Rows are points. Each copy is the shape, with its points in the same order, turned, moved and blurred by noise. Say if it was mirrored as well.

Shape (6 x 2)
52 -30

-13 24

54 -31

13 24

-20 13

-33 18
Copy 1 (6 x 2)
-29 -52

-11 29

-41 -55

-28 13

5 17

18 29
Copy 1 is: mirrored
Copy 2 (6 x 2)
-25 60

23 -5

-34 70

26 24

15 -10

13 -19
Copy 2 is: mirrored

Shape (7 x 4)
32 -21 42 35

14 -11 32 77

5 38 46 7

-43 7 -12 -16

-24 27 -20 -31

12 57 8 -11

-24 22 17 -10
Copy 1 (7 x 4)
13 -18 -6 55

28 -7 -44 64

-46 13 -23 37

-20 -5 -45 -42

-38 17 -29 -46

-46 40 -3 3

-35 0 -30 -11
Copy 1 is: only turned
Copy 2 (7 x 4)
-38 39 -28 -39

-55 64 -25 -3

30 57 -23 -14

18 -6 27 23

34 -17 2 22

51 23 -40 11

27 21 12 8
Copy 2 is: mirrored
Copy 3 (7 x 4)
35 26 34 55

39 8 -9 77

57 42 3 -5

-15 3 -12 -33

3 -4 7 -55

60 10 9 -37

14 28 -6 -24
Copy 3 is: only turned
Copy 4 (7 x 4)
-29 -53 5 -19

-19 -73 -24 1

-5 -34 41 28

9 37 -2 33

22 37 15 23

43 0 44 20

-2 2 22 35
Copy 4 is: only turned

Shape (9 x 6)
-8 -55 30 2 -2 49

-5 -27 8 0 -44 -40

-21 5 24 -38 -4 -16

15 -42 -21 -24 9 77

-38 -33 -22 -39 7 -48

38 -19 26 26 -13 -43

-35 0 -10 12 1 43

-25 -19 -10 26 12 49

13 28 26 -45 -45 -13
Copy 1 (9 x 6)
9 23 4 -77 9 33

31 1 30 15 -19 42

-21 -24 12 5 16 39

16 -17 -46 -88 0 9

-19 -9 -24 25 -30 64

10 18 50 5 -31 -10

18 17 -37 -27 42 18

18 34 -39 -43 27 10

10 -59 38 5 21 17
Copy 1 is: mirrored
Copy 2 (9 x 6)
63 -24 -47 -19 4 41

35 -1 37 30 8 27

13 -40 20 19 -36 11

30 10 -92 -7 -19 31

40 -19 16 75 -26 -17

54 27 53 -17 10 10

3 -25 -42 -3 22 -4

24 -16 -51 -9 31 -7

-20 -10 42 7 -36 48
Copy 2 is: only turned
Copy 3 (9 x 6)
-72 -3 -8 -7 37 11

-12 -29 -64 -37 -9 -16

-11 -46 5 -42 -2 -17

-54 2 22 10 10 69

-38 -52 -11 -27 -62 -24

4 -46 -62 11 19 -24

-23 30 20 -11 2 -1

-41 31 10 10 4 1

27 -52 -10 -58 15 18
Copy 3 is: mirrored
